Each row is a point. Each copy is the shape, with its points in the same order, stretched, turned, moved and blurred by noise. Is it also mirrored, or only turned?
In the rows, zero is written as 128.

Shape, 6 rows:
[[123  43 154]
 [144 109 154]
 [137 166  92]
 [118 159 110]
 [126 179 153]
 [163 187  95]]
Copy 1, 6 rows:
[[151  56  59]
 [169 110 102]
 [107 121 162]
 [122 130 133]
 [146 167 123]
 [127 141 179]]
Copy 1 is: mirrored
Copy 2, 6 rows:
[[224 119  94]
 [174 105 136]
 [ 92 131 122]
 [111 145 132]
 [126 131 178]
 [ 76 108 138]]
Copy 2 is: mirrored

Shape, 10 rows:
[[ 91 166  84 161]
 [ 87 157 162 166]
 [119 106  69 153]
 [158 119 120 131]
 [ 84 198  81 154]
 [100 102 155 129]
 [112 138  85 159]
 [101 134 170 125]
 [147 118 140 163]
 [192  95 167 129]]
Copy 1 (10 x 4):
[[125 129  61 106]
 [134  88 129  76]
 [ 89 152  68 156]
 [129 158 125 152]
 [149 127  42  91]
 [ 93 135 147 102]
 [113 135  68 133]
 [123 129 155  86]
 [125 117 133 144]
 [129 147 175 167]]
Copy 1 is: mirrored
Copy 2 (10 x 4):
[[131  82  77  81]
 [ 85  97 120 137]
 [172 129  61  99]
 [170 143 140 113]
 [111  61  82  59]
 [104 163 115 138]
 [150 105  80  97]
 [ 90 140 142 132]
 [158 123 130 147]
 [176 167 182 159]]
Copy 2 is: mirrored
Copy 3 (10 x 4):
[[138 189  79 167]
 [171 171 141 191]
 [116 121  70 145]
 [ 98 115 139 139]
 [138 226  81 164]
 [172 113 141 142]
 [121 154  84 160]
 [171 143 160 146]
 [112 114 142 177]
 [ 86  73 189 146]]
Copy 3 is: mirrored

Shape, 11 rows:
[[111 136 164 158  87 154]
 [ 97 107 155  95 166  86]
 [ 88 158  88 138 144 112]
 [ 72 162  80 178 120 102]
 [127 118 156 156 102 168]
 [ 81 158  97 159 136  73]
 [ 96  93 156 116 178 129]
 [126  76 138  79 158 108]
 [167 140 170 173 128 138]
 [ 99 162 128  79 135 106]
 [161 134 166 174  92 125]]
Copy 1, 11 rows:
[[102 147 128 166  88 165]
 [ 59  93 143 100 171 108]
 [131  91  84 181 165 118]
 [140  77  89 233 147 118]
 [119 139 141 144  87 180]
 [118  78 107 211 169  96]
 [ 76  87 151 101 158 160]
 [ 88  89 148  62 144 117]
 [142 170 178 145 128 162]
 [ 77 122  73 124 163  96]
 [141 164 174 161  97 143]]
Copy 1 is: only turned
Copy 2, 11 rows:
[[ 68 155 136 175 106 167]
 [ 70  69 145 111 105 107]
 [100 140  95 116 151  89]
 [106 180 108 152 158  68]
 [ 70 136 133 182 122 179]
 [112 159 120 129 144  60]
 [ 53  66 142 137 149 127]
 [ 83  42 116 119  97 139]
 [105 152 169 153 129 182]
 [ 65 114 100  83  92 108]
 [116 156 164 172 101 178]]
Copy 2 is: only turned
Copy 3 (11 x 6):
[[105 134 170 138  95 173]
 [ 69 159 126  72 147 104]
 [ 97 135 103 160 153 118]
 [ 94 155  95 192 122 120]
 [127 124 147 120  98 180]
 [ 88 169 107 168 137  96]
 [ 81 158 112  66 148 150]
 [ 89 129 115  48 139 100]
 [159 173 163 115 124 164]
 [ 68 127 146 131 165 104]
 [152 152 182 134  91 144]]
Copy 3 is: mirrored
Copy 4 (11 x 6):
[[181 146 132 118 149 145]
 [101 106 173 105 157  92]
 [ 68 134 106 118 139 142]
 [ 83 117  61 128 138 153]
 [176 143 155 144 151 150]
 [ 76 114  72 118 139 119]
 [114 107 193 131 181 121]
 [108 101 210 129 128 104]
 [166 165 145 175 164 107]
 [ 82 155 145  70 129 112]
 [186 152 126 161 138 109]]
Copy 4 is: mirrored

Shape, 13 rows:
[[111 111 100 104 148 110 119 150]
 [181 121  98 106  96 124 107 162]
 [128 107 180 117 104 149 151 103]
 [166 155 120 127 125 211  98  94]
 [119 153 110 112  93 176 161 114]
 [163 171 127 194 114 102 121 125]
 [103 113 103 113 167 104 144  93]
 [ 46  93  91 108 104 101  94 130]
 [178 140 216 136 161 152 122 185]
 [ 99 150 120 103  96 115 131  90]
 [ 93 148  96 107 110 121 136  89]
 [ 94  84 132 108 196 132 132 154]
 [176 108 116 193 106  97 143 150]]
Copy 1, 13 rows:
[[135 149 116 142 143 110 130 180]
 [169 168  73 115 165 158 153 143]
 [ 95 125 104  55  95 148 141 143]
 [ 87 120 112 113 162 176 130  66]
 [ 87 149  86 121 117 133 193 117]
 [174  96  94 159 101 148 158 110]
 [124 129 142 126 123  82 117 156]
 [122 165  60 176  96  77  88 191]
 [116  93 163  86 141 236 152 174]
 [125 163 101 130  79 106 143 118]
 [113 163 102 138  91  91 145 122]
 [ 81 111 148 112 153 118 114 211]
 [184  86  56 113 142 128 169 161]]
Copy 1 is: only turned
Copy 2:
[[148 156  95  93 149  88 114 133]
 [186 127 161  89 113 107  86 143]
 [102 119 118 144 110 108 159 191]
 [ 75  96 153 106 135 166  82 164]
 [110 157 114  99  92 175 126 168]
 [132 121 155 179  96 121 106  73]
 [117 131  73 114 156 108 167 107]
 [106 170  49  51  82  64 119 117]
 [121 158 199 206 184  72  92 197]
 [ 96 150 110  78  94 121 166 121]
 [ 95 146  90  80  97 140 161 105]
 [124 157  65 130 199  70 120 170]
 [187 102 126 177  92 110  97 103]]
Copy 2 is: only turned
